Every row gives one point. The last column is the point's height on a tilted bowl or saddle (a function of degree 2), plus a little noise. Count its main directions that bend up, bend down and stay straight.

Points:
[17 37 51 1]
[41 7 14 0]
[23 36 -52 24]
[1 -80 -55 81]
[-33 37 -42 38]
[15 -9 59 16]
[2 18 -18 14]
[-47 -23 -35 43]
[17 -45 -82 80]
[-9 3 -41 32]
[50 -51 -4 35]
[-14 55 -44 33]
[-3 -11 18 15]
[92 -10 14 4]
[25 -44 -17 34]
Directions: 2 up, 0 down, 1 straight

Points:
[99 -13 26 26]
[-54 47 27 -11]
[-9 32 -16 -5]
[24 23 -89 -39]
[51 21 -16 17]
[31 -65 -23 46]
[-41 25 32 -22]
[66 3 4 23]
[-34 -47 -12 -49]
[-15 -9 -43 -40]
[-45 11 22 -35]
[-45 -34 4 -57]
[-35 -48 51 -42]
[-65 2 37 -61]
[-22 -4 36 -22]
[27 35 5 11]
[-40 -72 -43 -77]
[-9 1 -5 -13]
Directions: 1 up, 2 down, 0 straight

Points (21 x 5):
[95 -54 35 -22 -57]
[1 8 36 33 -2]
[30 -79 17 30 -34]
[-50 30 -14 12 43]
[-98 -21 29 46 67]
[9 10 -57 32 22]
[-83 52 5 -5 67]
[-101 59 13 -30 82]
[35 -44 -5 -29 -50]
[-33 -49 22 21 0]
[4 -61 -6 20 -22]
[28 40 23 37 11]
[31 -9 -13 15 -20]
[1 -30 -42 27 0]
[2 20 -12 -9 -1]
[-37 28 36 -3 10]
[41 -31 47 -76 -49]
[-7 3 25 18 -5]
[14 34 -25 -19 3]
[50 -4 -17 -79 -40]
[-30 -1 -50 -28 24]
Directions: 3 up, 0 down, 1 straight

Points:
[27 9 13 18 4 2 19]
[-56 -117 -26 8 34 -33 57]
[10 -36 -9 14 -12 96 6]
[-26 -3 3 3 29 -38 27]
[-18 19 52 -40 61 43 19]
[-37 -3 2 -96 -22 36 14]
[-56 -6 -16 45 7 -46 30]
[14 19 -17 -12 58 -10 28]
[50 -11 61 -45 -14 88 -16]
[5 52 32 -15 12 -34 45]
[-21 -1 -50 -26 33 16 13]
[29 -23 -36 116 -33 -38 86]
[78 53 -5 15 99 21 39]
[49 -1 -31 -49 -15 26 32]
[13 71 -28 -11 -2 30 44]
[9 9 -29 -4 -33 -40 63]
[1 31 32 42 27 -36 48]
[-2 8 -37 33 -68 35 42]
[-44 65 -31 49 10 -55 73]
[5 42 -39 -8 24 37 25]
[31 -1 12 -9 -31 44 13]
[85 24 11 -22 20 6 15]
[1 55 5 -23 29 55 27]
[-26 38 -46 -45 0 7 10]
[-60 80 -20 95 -20 -39 86]
[-33 -40 30 24 26 -42 18]
[-19 -32 -48 42 -16 -23 37]
[-44 -6 -24 105 53 15 28]
[-29 -38 -2 -6 -29 -30 30]
[0 27 28 35 -39 0 34]
[-60 50 5 -39 -19 62 1]
[41 12 61 42 21 6 -5]
[-51 16 -34 -36 14 56 2]
[11 -10 36 -12 18 76 -6]
[-46 -10 -2 -8 31 -32 21]
[26 43 -50 -6 15 27 36]
[54 -7 18 0 -45 -38 61]
[-14 8 10 16 -6 69 8]
[-11 4 -52 4 -104 32 58]
Directions: 3 up, 1 down, 2 straight

Points, 46 rows:
[-50 -58 17 8 21 12 -9]
[17 -63 70 35 -11 63 -33]
[-78 -55 -12 75 -13 -15 -18]
[-2 -19 -1 -26 8 -24 39]
[6 -33 -52 62 25 -31 50]
[-81 12 -32 12 -28 -82 31]
[15 32 -24 -23 8 35 6]
[39 -1 21 -24 30 20 16]
[0 -10 -29 -4 6 -21 33]
[61 -2 -29 -19 28 -9 6]
[32 -46 -3 15 44 -53 58]
[-53 -77 59 23 58 31 -40]
[-2 22 -38 20 25 -28 42]
[-29 34 -48 -31 -8 -15 43]
[28 27 -4 -48 12 -12 35]
[29 54 -14 46 14 -27 50]
[-107 47 69 3 28 -64 55]
[15 -8 36 -26 -69 -54 31]
[-24 1 -8 40 24 35 -4]
[-2 16 14 20 -3 18 14]
[39 12 38 -33 -34 -19 32]
[-7 -17 -12 -12 -7 -42 45]
[17 -32 22 22 -69 -37 38]
[14 -29 40 12 7 36 -2]
[17 63 64 -12 15 -1 78]
[53 36 -48 -2 7 -15 14]
[9 -29 -60 -35 -11 2 19]
[-6 -12 25 6 -16 46 -16]
[9 -22 -3 -51 -64 9 3]
[4 54 22 4 -12 5 26]
[-39 -18 -58 36 88 14 14]
[-31 6 59 -34 -29 -28 36]
[-72 34 -22 2 -35 -29 7]
[57 27 35 -19 11 -15 52]
[9 0 -9 29 -18 45 -14]
[-35 26 -41 6 -5 3 20]
[-35 32 -7 7 71 2 60]
[-16 -25 -25 -28 15 -70 70]
[-18 -10 68 79 -3 34 6]
[16 63 11 -53 25 -4 63]
[12 -29 3 -17 13 20 2]
[-21 79 38 -40 28 -6 90]
[-36 -19 10 4 -17 -15 17]
[-23 -22 -5 -12 40 74 -29]
[19 46 -37 37 8 121 -58]
[-26 10 -20 -21 7 10 28]
Directions: 2 up, 2 down, 2 straight
